Every row gives one point. To make a cloud, some directions were put in groups of two or more. Within a group, all points are equally far from the middle, so they leave a hole (a ring in 2 directions, a hollow ball in 3). The other directions are filled evenly. Then the cloud was stretched, turned, moved and blurred a little. Count the holes, and give their numbers of directions, smallest first.
In the rows, zero is written as 128.

Cloud:
109; 121
126; 188
70; 102
141; 101
103; 122
100; 117
93; 137
124; 192
130; 119
71; 119
136; 72
183; 145
100; 164
Holes: 0

Cloud, 19 rows:
132; 68; 153
145; 121; 144
132; 202; 120
127; 118; 171
154; 151; 143
112; 144; 102
152; 155; 143
124; 121; 124
100; 74; 68
129; 94; 144
117; 118; 164
153; 181; 159
107; 93; 115
129; 79; 140
122; 189; 175
103; 100; 78
89; 78; 147
146; 214; 145
128; 91; 172
Holes: 0

Cloud (22 x 3):
147; 138; 172
99; 101; 85
120; 86; 92
183; 119; 116
176; 162; 143
101; 176; 97
87; 88; 114
183; 144; 145
184; 137; 118
162; 114; 93
146; 178; 156
158; 83; 139
73; 137; 140
161; 82; 117
70; 114; 107
113; 76; 133
132; 100; 84
99; 85; 99
147; 87; 152
86; 146; 154
95; 82; 113
163; 86; 138
Holes: 1 (3)

Cloud:
148; 117; 150; 174
110; 113; 200; 115
137; 193; 72; 158
119; 112; 148; 82
97; 100; 184; 142
117; 129; 78; 88
123; 168; 197; 160
140; 116; 60; 129
153; 127; 164; 135
101; 155; 125; 175
96; 156; 145; 161
140; 98; 75; 149
133; 111; 69; 170
96; 123; 61; 127
119; 134; 184; 98
97; 93; 78; 100
111; 186; 163; 145
133; 69; 115; 135
135; 152; 59; 114
98; 123; 167; 97
106; 72; 102; 157
87; 98; 129; 146
157; 144; 126; 124
156; 115; 124; 141
93; 120; 114; 168
150; 121; 166; 161
123; 87; 190; 119
Holes: 1 (4)

Cloud (47 x 6):
176; 120; 119; 155; 59; 151
136; 134; 123; 162; 87; 218
148; 168; 151; 125; 99; 167
169; 127; 150; 147; 138; 183
104; 132; 72; 124; 143; 182
144; 135; 126; 129; 130; 84
108; 158; 106; 115; 136; 187
58; 118; 64; 104; 159; 167
120; 136; 81; 143; 136; 126
160; 189; 112; 121; 68; 143
182; 105; 111; 100; 132; 137
135; 171; 124; 112; 54; 195
169; 94; 109; 98; 111; 166
145; 121; 113; 125; 119; 175
147; 144; 113; 77; 129; 171
126; 138; 171; 111; 111; 157
73; 142; 134; 151; 82; 148
172; 117; 126; 69; 110; 174
158; 152; 123; 104; 149; 172
135; 141; 78; 149; 149; 160
84; 147; 84; 150; 124; 86
141; 164; 103; 103; 96; 161
139; 154; 122; 100; 53; 208
146; 116; 71; 171; 151; 121
155; 98; 163; 124; 106; 142
136; 144; 101; 48; 116; 163
141; 121; 130; 181; 109; 137
157; 134; 101; 104; 135; 177
100; 129; 118; 173; 104; 106
143; 104; 88; 129; 132; 144
185; 120; 94; 136; 77; 99
176; 169; 140; 130; 73; 122
128; 140; 77; 106; 138; 157
128; 120; 76; 144; 124; 170
159; 149; 93; 106; 76; 166
135; 151; 149; 88; 48; 188
132; 154; 196; 80; 69; 164
77; 126; 90; 96; 168; 142
96; 168; 132; 165; 98; 118
107; 129; 98; 116; 146; 161
142; 190; 76; 110; 84; 129
115; 115; 128; 153; 97; 113
117; 144; 70; 88; 90; 182
164; 151; 130; 116; 103; 86
129; 101; 139; 101; 44; 147
85; 121; 98; 78; 152; 135
144; 158; 144; 58; 106; 97
Holes: 0
